Each row of a before or after table is a point. One or more steps were done to the points. Then noise was added and the rows were shuffled. The steps act on columns, c1 being the first. Name the steps. A step turns or swaps two columns, mirrors them in a line or flattens them onto one, adds a multiple of one to another, or multiplies or shifts one. Angles are multiples of 10 degrees, from the lower column toward the higher: turns from -170 to 170, lines from 10 to 170 but not 90. Use the fewest steps. Two steps may share a column if one is a turn and the other turns, adds or multiplies; they go together, in the order done. Otherwise the lowest column goes first.

Before:
63	-95
-2	-11
-11	11
-41	-19
-49	24
13	-8
17	-16
-43	-55
-44	-7
-3	-14
-6	11
After:
-10	28
20	-3
18	9
-67	15
-47	5
6	4
-51	-34
-10	31
-70	37
-8	-1
72	-82
Steps: multiply c1 by 1.3; shift c2 by 20

Before:
46	37	65	-13	10	27
24	44	-87	-34	38	-67
41	14	25	32	49	-47
60	-51	-18	13	11	-40
-2	-8	46	-5	56	-32
-21	-56	54	38	0	-33
-12	43	47	20	-66	-2
6	-28	95	16	47	-22
11	45	38	-49	-24	-51
-51	16	-43	38	48	-17
After:
-57	-9	54	-14	-37	-12
46	12	16	18	66	29
-14	-2	45	19	27	-42
13	-78	20	21	-21	-37
8	-38	60	-1	46	-38
-14	-45	47	2	89	-28
51	29	-25	-13	42	-51
-48	-74	3	12	56	-38
-29	23	-68	-1	48	-13
37	16	34	2	-91	-70
Steps: turn c1 and c4 by 60 degrees; multiply c4 by 0.4; shift c2 by -20; swap c3 and c5

Before, 13 rows:
-6	-13	17	9	-25	56	-10	-3	8	-26	-9
27	30	23	-2	-3	-36	-13	-4	9	21	-27
-7	20	0	31	18	-16	-8	18	-1	-2	-53
-3	18	-1	22	32	-3	43	-9	16	12	30
16	-13	-6	49	24	46	-6	5	-8	-6	34
16	-9	-5	14	-26	21	-5	23	-24	-29	-2
-3	15	-4	3	36	31	12	28	3	19	-7
15	-25	-19	-24	14	30	-4	-10	24	-9	-15
0	-26	-10	-1	-28	8	-29	22	17	3	-11
-3	-4	13	-21	-24	4	-32	13	9	-37	-10
9	6	-11	29	6	20	43	24	4	10	5
7	47	-23	39	20	39	0	-19	9	-3	25
-7	-33	-7	-26	-27	18	-24	-16	-12	-1	2
After (13 x 11):
17	-12	-18	-31	-29	10	-4	28	18	67	8
11	6	14	-30	4	-12	43	33	-13	6	8
-3	-8	-37	16	-20	19	-33	16	-12	40	-11
2	-31	9	-1	-23	1	-29	28	-16	17	-11
27	28	1	29	-4	-19	-10	-8	4	-93	-13
18	-8	3	-67	24	-7	-4	8	-5	24	43
-7	24	-3	-10	12	-35	-5	22	5	4	-56
-5	19	15	-25	34	17	13	36	-15	-25	-8
14	-20	8	1	20	34	-3	-13	-35	62	-8
-1	22	9	-7	27	-25	42	-10	-13	-21	28
-6	-18	-30	-44	-21	25	-12	-3	-29	13	-15
5	54	14	-47	10	-6	1	-27	-24	59	30
-7	-35	-1	1	-22	31	-25	-19	6	18	-1
Steps: add 0.5 times c1 to c11; turn c2 and c5 by -10 degrees; turn c3 and c10 by -130 degrees; multiply c10 by 3; turn c6 and c9 by -160 degrees; turn c4 and c6 by -130 degrees; multiply c8 by 1.3

Before, 8 rows:
-14	-20	21	25	10	-6	23	28	24	-12	32	12	-5	-33	11	-9	23	-32
31	26	12	13	0	1	-11	17	21	-32	-38	14	17	38	-3	8	-2	-2
-13	5	-19	33	13	-14	0	22	5	22	1	-43	5	-10	-35	8	-34	-93
-54	45	6	3	22	15	4	-9	-17	-35	-20	-16	12	-20	-35	11	19	0
-18	-21	-1	44	-14	-4	5	15	-18	-25	-15	-18	32	25	12	-6	19	-32
-19	-12	13	-4	24	-37	-28	19	-27	-17	7	34	21	-14	-6	-15	4	14
-8	-4	24	17	6	-11	-22	1	5	0	-4	16	-17	3	17	7	16	7
-13	-18	9	31	19	-13	-29	-38	5	-24	10	8	-12	4	16	6	-10	10
After (8 x 18):
15	-17	9	34	18	-10	-32	-39	-20	25	27	2	-15	1	15	5	-9	9
3	-21	22	26	11	-5	24	28	-15	12	81	-2	-5	-33	10	-10	25	-33
-64	43	2	2	21	11	5	-8	-34	36	-51	1	19	-19	-34	12	17	1
-3	-4	25	15	8	-15	-23	0	-9	-1	-11	1	-11	0	14	7	14	8
-47	24	10	14	0	19	-9	21	49	30	-96	0	-1	40	-3	9	-2	-4
36	-21	0	43	-15	35	6	14	-35	29	-36	2	-7	22	13	-3	15	-32
-15	7	-15	31	11	3	-5	25	-6	-22	0	1	-15	-10	-35	8	-37	-96
39	-14	14	-3	26	17	-28	22	-34	16	19	1	-35	-18	-8	-18	1	12
Steps: add 1.5 times c2 to c9; turn c1 and c9 by 70 degrees; swap c6 and c13; multiply c10 by -1; multiply c11 by 2.5; multiply c12 by 0
